Every row gives one point. Any point is a mix of the corners, with weights that add up to 1. It lies inside the corners' shape when no weight is negative. Say inside or outside, and name the corners with a negative weight.

Corners:
(1): [ 0.35 -0.01]
(2): [ 0.33 -0.56]
(3): [-0.55  0.06]
Points:
[ 0.44 -0.35] -> outside (3)
[ 0.00 -0.07] -> inside
[ 0.44 -0.25] -> outside (3)
[ 0.45 -0.16] -> outside (3)

Corners:
(1): [ 0.34 -0.21  0.73  0.13 -0.64  0.26]
(2): [ 0.44 -0.67  0.35 -0.09 -0.45  0.17]
(3): [-0.38 -0.21  0.60  0.52  0.13  0.42]
(4): [-0.74  0.60  0.05 -0.09  0.58  0.38]
(5): [-0.26  0.53 -0.07  0.44  0.49  0.29]
(6): [ 0.47 -0.03  0.10 -0.21  0.32 -0.74]
(7): [ 0.53 -0.31 -0.55 -0.13 -0.10 -0.94]
Points:
[ 0.09 -0.17  0.13  0.25  0.16 -0.14] -> outside (1, 4)
[ 0.07 -0.15  0.12  0.15  0.02 -0.03] -> inside
[-0.30  0.08  0.22  0.16  0.22  0.17] -> inside
[ 0.14 -0.09  0.37  0.09 -0.06 -0.03] -> inside
[ 0.22  0.17  0.17 -0.14  0.29 -0.28] -> outside (3, 7)
[-0.17  0.04  0.19  0.04  0.22  0.27] -> outside (1, 7)
[ 0.34 -0.24 -0.31 -0.19  0.11 -0.76] -> outside (1, 5)

Corners:
(1): [ 0.68 -0.23 -0.19  0.09 -0.50 -0.09  0.51 -0.64 -0.42 -0.06 -0.01  0.47]
(2): [-0.03  0.45 -0.61 -0.04  0.12  0.19 -0.15  0.82 -0.18 -0.22 -0.13 -0.95]
(3): [ 0.08  0.28 -0.46  0.05  0.68  0.14 -0.20  0.69  0.29  0.53 -0.64  0.44]
(4): [-0.42  0.04  0.07  0.12 -0.40  0.32  0.27 -0.59  0.20 -0.24  0.23 -0.01]
(5): [-0.88 -0.11  0.31  0.19 -0.22 -0.71  0.17 -0.58  0.12 -0.17  0.36  0.47]
(6): [ 0.45  0.36 -0.55  0.18  0.58 -0.07 -0.89  0.07  0.28  0.41 -0.32 -0.46]
(7): [ 0.36 -0.91  0.09  0.25 -0.28  0.07  0.33 -0.49  0.00 -0.02 -0.31  0.57]
(8): [-0.01  0.36 -0.40 -0.44  0.87  0.45  0.21  0.56 -0.38  0.00  0.08  0.28]
(9): [ 0.90  0.28 -0.39  0.14  0.00  0.34 -0.25  0.40  0.12  0.39 -0.06  0.00]
(10): [-0.57 -0.50 -0.31  0.02 -0.27  0.19  0.59 -0.69 -0.14  0.05  0.26  0.44]
(11): [-0.62  0.13  0.24 -0.36 -0.29 -0.45  0.22 -0.31  0.08 -0.02  0.22  0.27]
(12): [ 0.09  0.19 -0.22  0.06 -0.11 -0.27 -0.57 -0.23  0.49 -0.15  0.15  0.37]
(13): [-0.61  0.47  0.07 -0.55  0.11  0.07 -0.56 -0.09 -0.46  0.23  0.12  0.54]
Points:
[ 0.09 -0.03 -0.18 -0.07  0.15  0.17  0.08  0.01 -0.09  0.05 -0.04  0.27] -> inside
[-0.23  0.18 -0.17 -0.14 -0.03 -0.10  0.23 -0.14 -0.11 -0.04  0.21 -0.14] -> outside (3, 7, 12, 13)
[-0.26  0.12 -0.11 -0.07  0.18  0.01 -0.10 -0.08  0.13  0.16  0.00  0.32] -> outside (1, 2)
[ 0.32  0.29 -0.47 -0.04  0.45  0.15 -0.55  0.40  0.14  0.33 -0.27 -0.13] -> outside (1, 4, 5)
[ 0.11 -0.47 -0.07  0.11 -0.28  0.09  0.53 -0.59 -0.08  0.06  0.11  0.42] -> outside (2, 3, 12, 13)
[-0.35  0.02  0.03 -0.02 -0.07 -0.26 -0.01 -0.27  0.04  0.01  0.11  0.28] -> inside
